Each row of a before or after table is a point. One or more steps were done to the points. Then noise was added and the rows were shuffled. The steps act on columns, c1 being the first. Write out the steps. A step turns or swaps two columns, mirrors them in a line or flattens them onto one, adds a multiple of one to another, or multiplies or shifts one. Angles are multiples of 10 degrees, from the lower column toward the higher: turns from -170 to 170, lines from 10 to 170 but not 90. Use the fewest steps. Two steps may share a column if one is a turn and the other turns, adds or multiplies; they go together, in the order done. Otherwise the lowest column goes first.

Before (10 x 3):
[[-95  48  -3]
 [-23  -5  65]
 [ 27 -85  15]
 [ 34  25  -6]
 [-33   2  27]
 [-20 -15 -30]
 [-19 -22  -2]
 [-28   1 -30]
 [  5  -4  41]
 [  0   9  51]]
After, 10 rows:
[[-40  -4   5]
 [-17 -82  28]
 [-23   1 -29]
 [  6  26  33]
 [  2  46 -93]
 [-67  -4 -25]
 [ 31   1 -28]
 [-51   8   1]
 [  5 -20 -18]
 [ 29 -11 -24]]
Steps: turn c1 and c3 by 90 degrees

Before:
[[  4 -18  -9 -29 -31 -42 -34 -38]
 [  5 -44  -2 -14  68 -26  21  31]
 [ 54  37 -17 -13  -3  13 -41  59]
 [ -8 -12  -1  26 -33 -25  33 -21]
 [ 13   2 -70 -22   1 -31  -9 -79]
 [ 24   7   2 -31 -31 -51  42 -42]
 [-63  16  -8 -40 -24 -47  31 -80]
 [ 13 -69  31 -20  30  42  64  30]
 [ 53  -1 -47 -23 -56   3  -5  95]]
After, 9 rows:
[[ 12  62  29 -42  44  15  64  22]
 [ 15  12 -78  21 -12  -2 -12 -66]
 [-67  20 -45  40 -39 -20  37 -35]
 [ 27  23 -18  25 -43 -14  39 -12]
 [ 54 -11  20  33   7  -3 -37  15]
 [  1  40  16 -20  52  23  17   9]
 [ -7  -9 -15 -23 -35 -12  33 -11]
 [ 53  15  21  16 -51 -18  -6  24]
 [  5  33 -26  -1 -42 -16 -32 -16]]
Steps: turn c2 and c4 by 130 degrees; flatten c3 and c8 onto the line at 40 degrees; flatten c5 and c6 onto the line at 20 degrees

Before:
[[ -8   2  55  -2  58  -4  25   3  37  61 -25  -1]
 [ 53 -34  31   9 -16 -68   1 -22  17  29 -10  28]
 [-17 -21   1   1  15 -52  50 -23 -64  21 -34   3]
 [-12  -6  21 -70  29   7  47 -18   2  47  25  12]
 [-29 -39   5  -9 -43 -44  25 -15  15  33 -39  12]
 [-11  13  61 -36  23 -22  -2   1  26 -11  -7   4]
 [ 62  22 -18  26 -32  58  18  79  95 -50  42  61]
 [ 19  42 -62  -7  14  27 -25  84  83 -18  42  71]
 [ 36  14   5 -59  49  40   4  14  54   8 -30  -5]]
After (9 x 12):
[[ 51 -21 -20   4  -8 -75 -27 -26  31  28  -8   4]
 [-27  -9 -15  -4 -16 -45  -6 -45   8  28 -41  19]
 [-20 -23  69   5   4 -55  11 -21   9  15 -42  50]
 [ 21  87 -74 -15   7  36 -75  42 -66 -26  44  -7]
 [ -3   4 -33   1  24 -10   7   4  54  58 -22  24]
 [-10  -7 -23 -42   9 -29  -1  17  63  -6  -5  -4]
 [ 56  79 -89  32 -20  56 -59  21 -19 -55  53  28]
 [ 35  15 -54 -59  19  40   7  14   5  10 -34   0]
 [-11 -25  -4 -63   9   7  -8  -6  17  43  25  41]]
Steps: swap c2 and c8; turn c3 and c9 by 90 degrees; multiply c5 by 0.4; turn c7 and c12 by 80 degrees

Before, 13 rows:
[[ 31  19 -20 -42  25 -34  10  -5  40 -14  36   7   2 -37  52   4  -8 -25
  -38  15  27  33   7  15]
 [ 18  -2 -42 -16  25  24 -11  14  41 -30  14 -14  16 -15  28   5  -7  32
  -29   6  25  28  34   1]
 [ 20  19  30  25  -9  39  13  12   2 -13 -75  28  20 -17  22 -50  41  -1
  -28  25  34  16   4  24]
 [-34  -8  -2 -13  18   4 -45  -5  30 -33  -6 -22   7  48  22 -14  36 -43
   55 -15 -14 -14  11 -25]
 [ 84  26 -19 -45   7   2  35  -4  -5  43  -7  -2 -33  40   8  -2   5  24
   21 -57 -38   9 -10 -23]
 [  4  16  25  15 -35  32 -25 -26  48  15  20  -7 -73 -28 -45 -27  43  13
    9  36 -11  34  30  26]
 [-13  -3 -38  -8   4  24  13  -7  -2 -27  24 -21   3 -41 -14   8  32 -39
  -15  16 -24  34  32  27]
 [ 17  -9 -24  18 -22 -11  20   6  36 -30 -38 -10  24  12 -47  -9  44   1
    3  25  30  21 -14 -17]
 [-50 -11 -33 -10   9  43  30 -11 -28 -14 -29  -9 -34  25   1 -19  69   5
  -18 -30 -28 -10  -1 -44]
 [  6  15  28 -13 -24 -44 -14   1  -3   7   1 -53 -21 -17  24 -65   3  -6
   -6  -5 -25  56 -29  35]
 [ 25  -8  -5  26   3 -26  -3 -22   3   8  14  19   2  17  49 -30  -6 -80
    4   6  36 -29  17   4]
 [ 15  68 -48  50  65  21 -14 -16  30 -39   1 -18 -29  -5  -9 -48 -10  -6
   17 -22 -28  27 -27 -11]
 [ 27  35 -20 -41 -31  17 -44   7  -1   2  16   2   0 -19  -9  19   7 -50
  -35 -13   6  34   5  48]]
After, 13 rows:
[[ -8  -9 -46  -5  -5  25  17 -10   2 -27 -37 -18 -10 -38  -4   6  31 -38
  -16  25  12  33  -8 -31]
 [ 43 -56 -54  48  30  20 -14 -13  28 -41  15 -24  -8   1  -4 -48  -6  -1
   18 -43 -47  32  17 -10]
 [ 12   7  -4  27  12 -24  -4 -19   7  12 -24  19  -2  11  16 -27  -7 -81
    5  13  20 -32  -1  31]
 [-30  28 -33 -13 -18  40  30  -8 -29 -14  22 -10  -3  30  -4 -18  71   9
  -18 -66 -46 -10 -22 -18]
 [  6 -30  34  26   3  38  16  17   2 -15  51  29  -6 -12  11 -46  44  -5
  -21  50  19  22 -49  21]
 [-10  24   3 -10  -8   9 -50  -3  28 -36   2 -20  16  45  14 -16  34 -45
   60 -19 -19 -16 -11 -12]
 [ -1 -31  36 -10  -5 -49 -12   2   2   4  18 -50 -18 -15   9 -66   0  -2
   -7 -12  12  56  23 -29]
 [ -4  21 -21  20   1 -13  23   5  33 -30  38 -12   0  15 -18  -7  40   2
    4  50   0  22 -16  32]
 [ -2 -54 -19 -39   3  16 -50   7  -5  -2 -11   5  13 -17  -8  17   6 -53
  -33 -14  23  35  11  -8]
 [ 28 -23 -15 -49  22 -34  10  -3  37 -15 -32  11 -12 -35  24   1  -6 -27
  -41  21  13  37  21  27]
 [ 28  -3 -46 -11  22  25 -16  15  42 -28 -26  -9   9 -11  11   1  -3  31
  -28  15   9  29 -15  21]
 [-14 -27  27  23 -13  31 -31 -32  48  15 -33  -5 -96 -23 -21 -27  45  10
   10   9   9  35  -9 -17]
 [ 49 -12 -23 -44  43   2  33  -8   0  48  12  -4  13  40   8  -5   4  22
   18 -94 -42   6   0 -29]]
Steps: flatten c1 and c5 onto the line at 40 degrees; turn c2 and c24 by 150 degrees; turn c21 and c24 by 70 degrees; turn c11 and c23 by 140 degrees; multiply c20 by 1.6; turn c13 and c20 by 30 degrees; multiply c15 by 0.4

Before:
[[-24  14  27  23   2 -17  16 -57  22 -12  50  28  20   4  25  33 -42  17
    1  32   9  10 -27  -7  46 -40 -39  68 -38  65  24 -38   5  31 -31  34
  -48  -9  28  22 -11 -44 -25  -2 -16  33  -6  45 -10  -9 -30  11 -10 -16
   42 -19  -2 -18  19   7  -1 -15 -44  16]
 [ 10 -16  35  34 -14 -34 -67 -19 -24  31  41  10  32  38 -13   2  77  18
    0  -4  15  42 -39  35 -56  12  25  -5 -41 -36 -26  29  48  15 -21 -12
   51  46 -52  28 -26 -16  63 -17  74 -33  41  -8  -8 -18 -24  22   9   7
   33  19  46  16 -24   9  34  -6  50  14]
 [ -8  17  -4  20  21  -3  15 -38  33   0  53  27  48 -30  23  28 -15  55
   -5  16  37  -8 -40 -13  15 -76   9  12 -16  14 -39 -74 -24   4   1  41
  -12   9  25  24  11 -28   3 -13 -23  37  -5  25 -17  22 -36  -9  -9 -47
   28  -8   4 -42  21  39  33 -19 -35  -9]
 [ 20 -16  18  30   5 -60 -13  32 -48  13  13 -46 -22 -29 -24  16  26 -18
  -17  -7 -55  26 -39  59  -4   9  36 -17  12 -46  29  12  24   9 -48  12
   33  60 -53   6 -71   6  34  -8  17 -35  52 -26 -34  24  17  48  30  27
   39  16  32  16 -19 -26  33  44  39  44]
 [-49  33  25  42  19 -29   0   6   2 -29   1  21  38  40  36  53 -67  27
   17 -20 -33  37 -21  12  47 -42  -2   8   5   8 -31 -35  32 -19  -4  28
   20  45   4  12 -16 -55  29 -56 -24  75 -33  53 -12  -9   1  34 -39  -7
   44  10  48 -70  -6  56  10  17 -20  35]
 [ 25  28 -20 -44 -30  20 -29 -21 -33   8 -35 -11 -11 -43 -12  -5   7 -30
  -67 -24 -21 -20 -28  -6 -46  17  -1 -28  35  14  80  31 -59  23 -23 -19
   -4  19 -23 -38   6  28  19   2   4 -12  23 -50 -33  59 -36   7  33  14
   11  12  11  27 -29 -37 -22  30  -8  19]
 [-13  44 -33  14 -13  26  11 -40   6  25  39  13  19 -12   2 -21  -8  22
  -18  55  18 -27  -8  -6  35 -36 -44  43 -27  22  15  14 -20 -14  22  13
  -49   4  10  20 -11   6 -16  26 -10  21 -18 -20 -19  30 -59 -26  -2 -69
  -15 -33  13   5 -10  19  -9 -37   4 -37]
 [  2  26   4  44  39 -25 -14   7 -50   1  -6  14  24  52  55  48 -44 -24
  -14 -55 -13  71 -39  19  29   5  45 -45  19  -4 -19 -14 -16 -16 -38  87
  -13  58  12   5 -73 -36  31 -47   0  28 -21  20  23 -21  17  73  -5  51
   15  28  48 -37  23  46   6  25 -40  17]
 [  2  12 -46 -27  12  12 -30 -37  18   8  17  30  21 -58 -21   3 -14  16
  -14  38  15 -40  29 -14  26 -21 -25  55 -10  48  55 -18 -76  15  26  17
  -24 -18  16 -37  -4 -38 -22 -26 -35  13  -3 -14 -57  24 -31 -20   0  -9
  -43 -42  -8  20 -11   2 -21 -29 -15 -22]
 [ 24 -21 -36  -8 -39  -6 -55 -16 -42  16 -22 -15 -54 -38 -50 -37  18 -36
  -28 -54 -16   5  -9  14 -12   8   8 -34  30   2  47  29 -60  30 -46  22
  -28  16 -16 -32  14  42  23  20  -6   8   6 -30 -26  18 -12  11  32  27
  -32 -26   4  -6 -27 -18  -2  17  46  38]
 [ 29 -27 -39 -37 -23  37 -10 -20 -33  37 -16 -29 -10 -40 -32  -7 -14 -43
  -34  18 -17 -30  30 -11 -17 -27   1 -12  13  31  45   0 -63   8  -9   9
  -47  -2 -16 -59  10  37  13  21  -9  40  26 -40 -36 -18 -26 -23   4   3
   -1  -6  -7  53  -7 -48 -52 -18  19 -26]
 [ 21 -21 -58 -31   1  46  14 -11   4   6   6 -17  -5 -26  -7   3  19 -20
  -25  22  25 -20  17  -3  -5 -30 -29  38   6  -1  45  10 -41  28 -13 -31
  -50  -6   3 -15  27  -7 -31  25 -25 -11  11  16 -48   6 -24  -4  28 -29
  -10 -18  -5  28 -41  23 -22 -36 -19  -9]
 [ -5  27  14  33  37  -9 -16 -29 -36 -23  46  46  50  18  43  20 -30  17
  -44 -15 -14  30 -30  49  36 -19  -3  26  -4  18 -63 -56  39   1  26  47
  -45  53   5   1 -19 -40  19 -45  -5  39 -32  55 -14  20  26  -3  -6   8
   38  12  35 -35  18  30  37  15 -42  49]]
After:
[[ 24 -16  13   9   8 -60 -13  37 -44  16  10 -46 -21 -30 -31  21  28 -15
  -14  -8   1  25 -38  63  -3   8 -46 -16  14 -46  26  10  32   1 -46  13
   36  63 -54   5 -70  55  35  -9  16 -38  53 -25 -35  20  24  48  34  27
   28  17  31  17 -23 -24  35  43  41  27]
 [  9 -21  -6  16 -17 -32 -64 -18 -24  36  42   7  31  35 -13  -2  78  18
   -2  -3   4  38 -38  32 -54  14 -49  -5 -42 -34 -26  28  47   9 -22  -8
   55  48 -48  30 -29  76  60 -21  77 -27  41  -4  -9 -15 -23  21   9   9
   28  19  44  19 -25   6  33  -7  50 -45]
 [ 20 -21  10  32 -41  -6 -48 -18 -41  16 -28 -16 -51 -30 -55 -40  17 -40
  -26 -61  -5   1  -7  14 -12   4  -1 -34  33   4  48  27 -60  13 -50  26
  -32  14 -18 -36  17  80  20  23  -7  14   7 -33 -26  19  -7  13  30  24
  -31 -23   5  -5 -27 -16   1  21  47  69]
 [-12  41 -66 -37  -7  33  12 -37   5  22  41  20  24  -9   4 -20  -7  26
  -19  56  -1 -23  -9  -1  33 -37  22  44 -28  23  15  16 -11  16  22   8
  -51  -2   9  19  -9 -14 -13  26 -11  21 -21 -19 -22  31 -56 -29  -2 -71
   -5 -31  12   3 -10  19  -7 -40   8 -92]
 [ 21 -19 -39  17   5  44  13 -15   3   9   5 -19  -8 -29  -8  -2  23 -20
  -27  23   3 -15  17  -5  -4 -26  47  38   0   2  43  13 -45  22 -15 -33
  -54  -4  -5 -15  26 -54 -31  26 -24 -14   8  12 -47   7 -20  -5  33 -26
   -4 -19  -4  30 -39  24 -23 -36 -24 -21]
 [  2  25  -1  -9  42 -23 -10  12 -45   1  -7  13  22  48  54  45 -45 -25
  -20 -52  -2  71 -36  17  28   6 -65 -47  20  -4 -23 -15 -17 -15 -44  88
  -11  58   4   8 -74  13  33 -46   2  30 -25  16  28 -17  17  67  -7  53
   10  30  43 -41  18  39   7  28 -37  27]
 [ 22  30  43  40 -32  23 -28 -20 -33   7 -37  -8 -13 -46 -10  -1   7 -27
  -66 -24   8 -20 -31  -4 -50  14  28 -35  38   9  76  31 -62   3 -22 -22
   -3  20 -27 -44   5  53  16  10   4 -14  27 -55 -31  62 -40   8  31  14
    7  17  14  27 -26 -33 -23  30  -3  75]
 [-52  29   4 -30  22 -34   7   5   1 -30   0  23  37  38  36  52 -66  27
   14 -16   4  35 -16  20  46 -43 -30   6   5   4 -37 -35  33   5  -7  26
   17  45   1  18  -9 -16  32 -57 -23  74 -39  49 -14  -2   3  32 -45  -7
   40   7  52 -72  -8  57  12  13 -26  35]
 [ 24 -24  54  25 -25  38 -13 -20 -39  32 -16 -28 -12 -39 -31 -10 -13 -42
  -36  21  -6 -30  32 -12 -15 -28  23 -15  13  24  47  -1 -63  -6 -14   9
  -43  -3 -18 -61   6  56  10  20 -10  32  21 -44 -38 -14 -34 -22   5   0
   -5 -11  -8  54  -6 -47 -50 -21  23  -3]
 [-18  16  -9 -13  -2 -11  16 -56  26 -13  50  27  21   5  28  38 -41  17
    2  30   9   7 -29  -5  49 -42  13  66 -41  67  25 -37   7  56 -34  31
  -44 -14  25  22 -15 -81 -28   0 -13  31  -5  51 -12  -9 -27  11  -4 -12
   42 -18  -2 -14  22   4  -1 -14 -49 -58]
 [ -4  27   7 -14  32  -5 -12 -36 -31 -25  41  47  53  18  42  18 -31  17
  -50 -16   5  31 -24  52  45 -15 -25  23  -1  16 -61 -57  37  16  22  50
  -47  51   3  -3 -18 -10  18 -51  -9  37 -34  52 -11  20  29   0  -4   8
   37  11  33 -33  20  25  37  14 -41 -20]
 [  2  10   4   7  12   6 -31 -38  16   7  18  34  14 -58 -23   4 -12  15
  -15  35  -4 -42  34 -18  24 -16  36  59 -11  46  55 -19 -75  12  23  14
  -27 -17  17 -34  -5 -71 -20 -22 -40  14  -5  -9 -54  19 -33 -20   1  -5
  -37 -41  -3  14 -12   4 -20 -27 -17 -45]
 [ -8  18 -37   0  22  -7  20 -37  29   5  48  30  43 -30  24  27 -14  53
   -8  14   5  -5 -32  -8  16 -79 -20  14 -14  14 -38 -76 -27  10   4  38
  -13   6  22  23   5 -30   6 -12 -22  41  -6  28 -14  19 -40 -12  -7 -45
   33 -11  12 -40  22  44  31 -16 -35 -92]]
Steps: add -1.5 times c40 to c3; turn c4 and c27 by -130 degrees; turn c4 and c34 by -40 degrees; add -1.5 times c11 to c64; flatten c21 and c55 onto the line at 80 degrees; add 1.5 times c43 to c42

Before, 11 rows:
[[-16   3 -44 -38  23   8 -32 -14 -44  70 -21  -2 -12  21  12  13   8 -16
  -16 -33  -4  -3  36   4  55  41 -16  -2 -16  53   1  56  47  -1  16 -62
  -21   9 -26 -63  21  -1  -8 -47  15 -76 -31  65 -30 -39  25  55  -1 -17
  -61 -29  47  22  28 -13   3 -48  27 -23]
 [-61  44  31   9 -46  45 -11 -38  41   5  52  45  62  12 -82  -2 -20  37
   41  49  54  -4 -93  11 -20 -48 -10   8  49 -13 -44 -55 -31 -53  69  33
   45   2 -11 -29 -36  18  13   6  47  25 -15 -15   2 -24 -25 -14  19  19
   17  24  -4 -49 -38  56 -76 -40 -57  29]
 [-22  39 -23 -25 -25  -3  15   8  27  38  -9  14 -50   0  25  28 -28  12
   10 -19 -29 -52 -23 -21  -1 -63   2 -26  20 -21 -58 -41 -29 -48  20  95
   28 -29  70  44 -77  44  55  69 -32 -42   8 -13  47 -24 -64  14  48 -23
  -18 -12  -4  18 -19  16 -29 -70 -53  24]
 [ -9  -8  39 -52  44   6 -48  49 -39  57  -3 -12 -10  -9  35  70  36 -54
  -18 -32  13  24  18   1  32  46 -34 -20  -5   6   7  38  22  34  34 -52
  -37  24  13 -47  33  26 -25 -34 -29 -27 -49  43   2  -4  19  17   8  -7
  -69  -5  48  37  10  30  12 -25   2   2]
 [ 21  30  22 -16   2 -14  53 -52 -21 -31 -16  22 -35 -58  50  34 -59  60
  -29 -37  13   1  23 -51 -18 -80 -40 -26  66 -46 -86   1 -16 -90 -12  49
  -50 -11  45   1 -35  57  80  23 -19 -50 -23 -20  74  22 -64  28   1  -5
  -31 -18 -30  -7 -56  21  -3 -43 -68  27]
 [-17  42  37  11 -35  58  21 -58  22  40  92  47  24  35 -33  -8  17  24
   38  18  84  15 -88 -13 -48 -20  35  29  80   6  -7 -26 -56 -33  81  20
   47  36 -38  17 -25 -32  17  23  71 -19 -32  -4   8  59 -23 -51 -19  30
   29  36 -24 -47  33  16 -56  18 -34  22]
 [ -6 -23  47 -50   4 -36 -14  -8 -24 -20   0   3  -5  30  31  -9  17 -21
  -19  -6 -23  39   1 -12 -45  37 -17  -4  63  21  47 -13  15   8  -1 -12
  -33  -7 -80 -49  39 -12  -5 -18  29  20 -65  30 -40  44  19  -2 -74  -5
   -3 -23 -49 -34  39  20 -33  14  33 -18]
 [-14 -21  29 -41  45 -29  -9 -14 -47  39  -1  11   6  37  30  -5  23 -15
   -9 -65 -13   3  19   6  29  33 -35   3  43  23  10  43   4  31  -5 -36
  -62  66 -24 -16  55 -44  -8 -45  -1  12 -66  59 -31 -22  27  23   4 -26
  -30 -25 -38  -1  -6  46  43  18  22 -58]
 [ 21 -35  74 -20 -23 -61 -30  -2 -37  35   7 -10 -10  37  40 -43  70 -13
  -24 -33   9  41  -8  -5 -14 -12  31  28  22  20  12 -14  11 -20 -17 -36
  -62  51 -37 -93  61   4 -38  11  39 -15 -80  46 -33  23  -6 -13 -26 -57
  -25 -29 -42 -62  39  37  -2  21  26 -25]
 [ 16  22 -19 -31  49 -21   4  10 -39  33 -27 -55 -39  19  46  17  89 -33
  -10 -46  -6  21  -1  38  40  55 -26  -8  21  45  -6 -14  13  -5  24 -48
  -48  57 -45 -55  35  19  -8 -22  32  12 -59  40  -9 -25  11  25 -23  -5
  -34 -39  20  18 -14   3  13 -20  27 -20]
 [-46  73  23  28 -63  19  32 -61  28  35  74  23  81  46 -18 -21 -50   7
   57  21  35  26 -87 -11  -2 -27  33   4  30 -10  -8 -11 -27 -27  34  25
    9  -8  -3  -7  -9  19  -3  49  60  39   7   1  33  16 -19 -79 -41  53
   -3  53 -13 -49 -32  22 -42 -25 -33  43]]
After:
[[-14  42  36  14 -36  57  21 -58  21  42  93  50  27  35 -35  -7  18  23
   38  20 -15  -8 -88 -13 -50 -22  35 -39  80   5  -6  26 -55 -32  77  21
   49  39 -36  18 -24 -32  30  23  69 -20 -31  -2   9  61 -25 -52 -15  10
   19  38 -25   7  35 -34 -55  20 -36  22]
 [ 21  34  19 -15   1 -18  52 -53 -21 -31 -19  22 -36 -54  52  34 -57  61
  -31 -37 -16  -1  23 -51 -16 -80 -41  19  68 -46 -86 -45 -15 -92 -13  48
  -53 -14  18   4 -39  58 -31  22 -17 -50 -24  -9  77  19 -63  26   0  25
   79 -18 -32 -72 -61   2  -3 -43 -68  29]
 [-15 -23  28 -41  45 -30 -11 -12 -47  39   1  13   7  37  33  -6  21 -16
  -10 -67   7  -3  18   5  27  33 -38   1  43  26   9  36   2  29  -5 -38
  -63  66  32 -20  58 -47 -31 -46  -1  10 -67  26 -34 -22  24  23   1  48
   -8 -24 -37  35  -3  19  48  18  21 -60]
 [ 18  19 -18 -29  49 -21   5  10 -39  32 -32 -57 -41  24  47  18  89 -32
   -9 -44  -1 -24  -2  41  42  58 -24   9  24  46  -5  34  17  -6  28 -51
  -44  62 -31 -59  32  17 -34 -24  30  14 -59  15 -11 -26  10  26 -22   6
   -7 -38  27  85 -14   2  15 -20  30 -18]
 [ -5 -25  49 -47   4 -34 -12  -7 -23 -18  -4   3  -5  30  29 -10  15 -18
  -21  -4   9 -40   2 -12 -47  38 -18   6  62  23  43  72  13   6   2 -14
  -31  -6 -38 -45  40 -14  -3 -16  29  19 -63  10 -40  42  20  -3 -75  23
   -7 -23 -49  85  40   2 -35  14  31 -16]
 [-22  41 -26 -26 -21  -2  16   8  26  36 -10  12 -50   1  27  25 -27  10
   11 -16   0  54 -26 -22  -4 -63   2  29  18 -21 -60 -80 -27 -47  19  97
   28 -28 -14  44 -78  45 -20  70 -32 -43   4  -2  47 -24 -64  14  49  19
   56  -9  -5 -87 -16  16 -33 -70 -54  23]
 [-42  72  25  27 -66  22  31 -58  28  32  75  24  80  44 -20 -21 -54   7
   56  20 -15 -27 -87 -12  -1 -21  35 -11  31  -8  -7  -2 -28 -27  33  24
    8  -7 -15 -10 -10  18  -3  45  61  39   7   0  36  15 -18 -80 -41  12
   -3  54 -11 -45 -33 -55 -44 -24 -33  49]
 [-15   3 -42 -38  24   8 -32 -13 -44  69 -24   0 -11  19  12  13   6 -14
  -17 -36   0   2  41   5  55  42 -15   2 -17  53   5  44  44   1  13 -62
  -20   9  46 -66  22   0 -60 -47  16 -78 -29  24 -33 -40  26  56  -1 -14
   -7 -28  42  60  29  15   1 -49  27 -23]
 [-63  45  33   9 -48  46 -10 -38  42   8  49  43  63   9 -79  -2 -19  36
   40  49 -12   3 -92  14 -19 -48 -10 -20  51 -10 -42  -8 -32 -52  68  32
   48   4 -53 -28 -36  14  16   4  47  25 -13  -2   3 -24 -22 -14  13  56
   14  25  -2 -34 -39 -27 -77 -40 -56  29]
 [ 19 -34  72 -17 -26 -59 -33   0 -36  34   5  -5 -10  33  42 -44  67 -11
  -27 -32   9 -42 -11  -5 -12 -12  35 -25  21  20  11  32  10 -17 -18 -35
  -61  51 -22 -93  59   5 -27  14  36 -14 -80  15 -33  22  -8 -13 -27  45
  -36 -30 -40  -9  40  46  -2  21  27 -23]
 [ -8  -6  40 -51  47   4 -48  47 -40  56  -4 -13 -10  -6  33  72  33 -56
  -17 -33 -15 -25  19   2  32  46 -34  15  -3   8   3  -2  25  31  36 -51
  -37  24  38 -49  31  23 -67 -36 -30 -26 -50  17   1  -5  20  24   7  29
  -23  -6  49  15   9   0  14 -23   2   2]]
Steps: multiply c21 by 0.4; turn c21 and c28 by -150 degrees; multiply c22 by -1; add -1.5 times c39 to c58; turn c32 and c39 by 70 degrees; swap c43 and c55; multiply c48 by 0.4; turn c54 and c60 by -100 degrees
